Each row of a before or after table is a point. The points were changed in one or more steps. Then noise was added and the rows were shuffled. The steps act on columns, c1 being the first. Name the steps. A step turns or swaps two columns, mirrors them in a line or flattens them onto one, adds a multiple of one to another, or multiplies or shifts one. Angles are multiples of 10 degrees, from the lower column toward the higher: turns from -170 to 170, lines from 10 to 170 but not 90. Use the fewest steps. Two steps may share a column if one is a turn and the other turns, adds or multiplies; they go together, in the order done. Otherwise the lowest column goes first.

Before:
0:  67 -25  64
1:   7 -58   3
2: -55  -3 -52
3:  32 -71 -43
4: -20  16 -26
5: -29  14  17
6:  72 -45  63
7: -11 -34 -53
8: -14 -18 -56
9:  39 -16   7
10: -84   0 -18
11: -19  -2   8
12:  41  -8  72
After, 13 rows:
0:  22  11 -26
1: -58 -49  59
2:  28  49 -53
3:   5  16   8
4: -23  24 -51
5: -81   9 -42
6:  27  16  20
7:  -7  20 -57
8: -54  20  -1
9: -33 -24  10
10:  39  70 -18
11: -78 -40  62
12: -23 -32  73
Steps: turn c1 and c2 by -120 degrees

Before, 13 rows:
0:  41  -4 -23  25  41  25 -56   2 -46
1:  15 -12  55 -19  13  12 -12 -56  79
2: -15  51 121   9   6   0 -49 -14  51
3:  37 -12   7 -18  36  10  72  22 -18
4: -50  -2 -10 -19  41  23 -38  14  68
5:   0   6  13 -29  35  26  46 -28  41
6: -35 -20 -17 -27  40  29 -56 -72  20
7:   8   3  40  53   6   3  46  34  42
8:  41  -4 112 -13  28 -32 -50   7  72
9: -56  -8 -22 -18 -40  34  -1  27  58
10: -26 -11  29 -26  34 -14 -41   7 -24
11:  14  19 -10 -11  12 -18  27 -15  42
12:  46   0  12 -19  27  20 -41  35  42
After (13 x 9):
0:  31  13  -6  14  10 -21 -15 -14  46
1:  12  17   8   2  25  17  58  34  40
2: -45  17 -24 -14 -44  35 -37  28  59
3: -49   8 118  52  12   1  25 -14  50
4:  30  30  14   2  33  28 -37 -27  43
5:  -2  11 113  -2  30 -34  65   3  70
6:  35 -53  39   6   8   2 -29  36  44
7:  74  14   9 -15  43  12 -35  23 -16
8:   0  18  52 -13  10  13  21 -55  72
9: -54  17 -20 -22  42  26  21 -67  24
10:  -5 -24 -27  -3  44  22  74  -3 -46
11: -44  30  35 -17  34 -16  15   9 -26
12: -60  21 -11  -6  41  21  -2  12  69
Steps: mirror c1 and c7 in the line at 20 degrees; turn c2 and c4 by 80 degrees

Before, 12 rows:
0:    8  -16  -15  -56   16   56   33  -91  -42   30  -88   36   -6   70
1:   38  -33  -38 -102   13   55   11  -14  -17   63  -22   56  -18   40
2:   22  -90    1   47   -7   33  -15   21   30   13   55   34  -61  -48
3:   61   11   15  -51  -24   75   11  -50  -10   37   -5   19    0   41
4:  -42   50   50   12   16  -37    9   38  -55   10    8    9  -27    2
5:   -9 -105  -26   68  -32   25  -76   35   57   79   63  -48  -67   -8
6:   32   -3  -37  -48  -38  -12   -5  -59    7   40  -41   45  -10   17
7:   71   -1  -38  -48   56   24  -10  -82  -29   49   -9   49   -6   44
8:  -57   68   16   35   27  -24   -1   65  -16  -38  -30    8   64   25
9:  -34   63   -3    8    3    6  -26   44  -33  -67  -14    6  -38   41
10:  -18   44   24   20    0  -29   30   39  -31  -28   -4   47    0   99
11:  -27  -86   28   -5   -4   -1  -60    5   70    1   47  -32  -38   13
After:
0:  -16  -37   52   42    1  -30  -12   22   30   16   60   40  -38   69
1:  -46    8  -47  -49   50    9  -60  -83   26  -46   -4   46   44   11
2:   17   17 -110  -64   23   11  -13  -98    1  -52  -84   35   72   -8
3:   33   30  -23   30   23   25   53   61  -40   14  -34   11   10  -62
4:  -15   -9  -82  -45  -31   -2  -27  -56   45  -23  -52   39   20    2
5:   25    3   55   10   12   10   38   39  -20  -50   13   11    5   31
6:    4   39  -13    5   12   38   34   47  -90    1   -8    5   46   37
7:   -6  -47   72    1   -9  -43   36    3   26   67   46  -26   22   36
8:  -11    3  -60  -99   15   -1  -36   -3   45  -45  -11   52   43    1
9:   21    5   20   16   -7    6   10   45  -40  -10  -10   47  101  -18
10:  -26  -52   38   67  -27  -45   13   24  106    0   49  -52   -1   69
11:  -29   39   13  -49  -24   41  -61  -45   23  -27   -2   21   40   -9
Steps: multiply c7 by 0.4; turn c1 and c7 by -120 degrees; flatten c2 and c6 onto the line at 40 degrees; add 1 times c11 to c3; mirror c9 and c10 in the line at 30 degrees; turn c13 and c14 by -100 degrees

Before, 9 rows:
0:  -28  -43  -15   27  -23   97    3   21   -7  -37   -2  -42   17  -78    5    8  -11   48  -47   68   62  -61  -97   41   32  -57  -17  -46    5  -29   -8  -16
1:   52    6   10   48   43   -4  -58  -14   39   -5  -29  -41   33  -38  -62   -2   95   -3  -49  -23    8    3  -53  -36   42  -65  -54   -6  -49  -41  -95  -60
2:  -31  -37  -57   -6  -49   45   -4   37   56  -13    1   41   54  -64   28   10  -11   18   60  -25  -23  -20    6  -62   63   12   56   55   18   53  -65   22
3:   53   70  -38   -8   15   47   -2  -68  -24   36  -11   39  -61    6   45  -28  -31  -24   -1   32   -8  -27  -12  -39   64    0   -7  -62    7   48   31  -64
4:  -10   -7   -1  -21   44   91  -44  -76   14   64  -45   39    9   48   -2  -51  -39  -66  -22  -20   -2   61  -79   33  -18  -66  -23  -22  -50   -3  -80 -110
5:   17  -46  -19    6  -19    0   71  -99   26  -22   39   41  -44  -34   13  -68   29    6   69   15   63   53   -2   28   31  -23  -17  -50  -84  -38  -25    5
6:    3   28   -1   29   25  -11  -18  -79   28   -9   61  -61   60  -72   22  -20   31  -81  -40   75  -14   20    3  -18  -24  -16   36   16   -6   22  -10   -4
7:  -27   47  -35   64   22   50   -9  -37  -56  -23  -26    6   23  -20  -80   10   37  -53   21   43  -24   49  -89  -40   19   31   16    2  -28   -4  -12   13
8:   18  -35  -35   66  -56  -13   45  -28   35   70   37  -21    1   13   27    4   11  -19   15  -40   -9    0   13   45   -3   19   42   -8  -18   51    6   -8
After, 9 rows:
0:  -28  -33  -49  -11   80   49    2   40    8   -8    1    0   51  -69   30    8  -11    4   61  -62  -26  -28    9  -61   19   62   57   56   22  -24  -65   21
1:   15  -43  -17    1   42    5   72  -99    0  -12   34   -2  -45  -32   17  -64   24  -12   68   41   55   51    0   29  -20   28  -20  -58  -76  -16  -24    4
2:   46   75  -36   -5  -23   48   -2  -64  -10   22   -2   12  -61    7   49  -27  -30  -39    5  -29   -9  -23   -3  -36    1   61   -3  -57    9   50   36  -65
3:  -32   41  -33   71  -49   52   -7  -35    1  -25  -31   19   18  -18  -80   10   34  -44   22   13  -20   57  -83  -36   26   19   23    8  -28   34  -11   13
4:  -11    4   -2  -23  -16   98  -44  -77  -44   70  -42   29   11   54   -5  -56  -44  -74  -25   -5   -9   62  -77   30  -64  -18  -24  -24  -47  -49  -82 -106
5:  -25  -47  -10   25   15  101   10   16   25  -27   -8  -22   18  -75   10    5   -9   57  -55   50   68  -61 -100   37  -52   33  -16  -48   -5   48  -11  -13
6:   19  -31  -40   67   67  -13   49  -32   27   73   31    0    5    8   27    2   14  -13   17  -65   -7   -1   10   48   20   -1   39   -4  -19  -14    4   -3
7:   49    1   12   54    7   -8  -57  -18  -54   -6  -25   -4   30  -38  -66   -4   96   10  -49   30    8    4  -54  -38  -64   42  -57   -4  -46  -62  -93  -65
8:    7   24    2   31   11   -2  -20  -83  -39  -15   56   18   65  -74   22  -27   27  -53  -44   -1  -11   17   -3  -21  -18  -21   37   14   -4   74   -5  -12
Steps: turn c2 and c10 by -10 degrees; add -0.3 times c3 to c9; turn c5 and c9 by -120 degrees; flatten c12 and c18 onto the line at 110 degrees; turn c20 and c30 by 70 degrees; add 0.3 times c31 to c30; swap c25 and c26
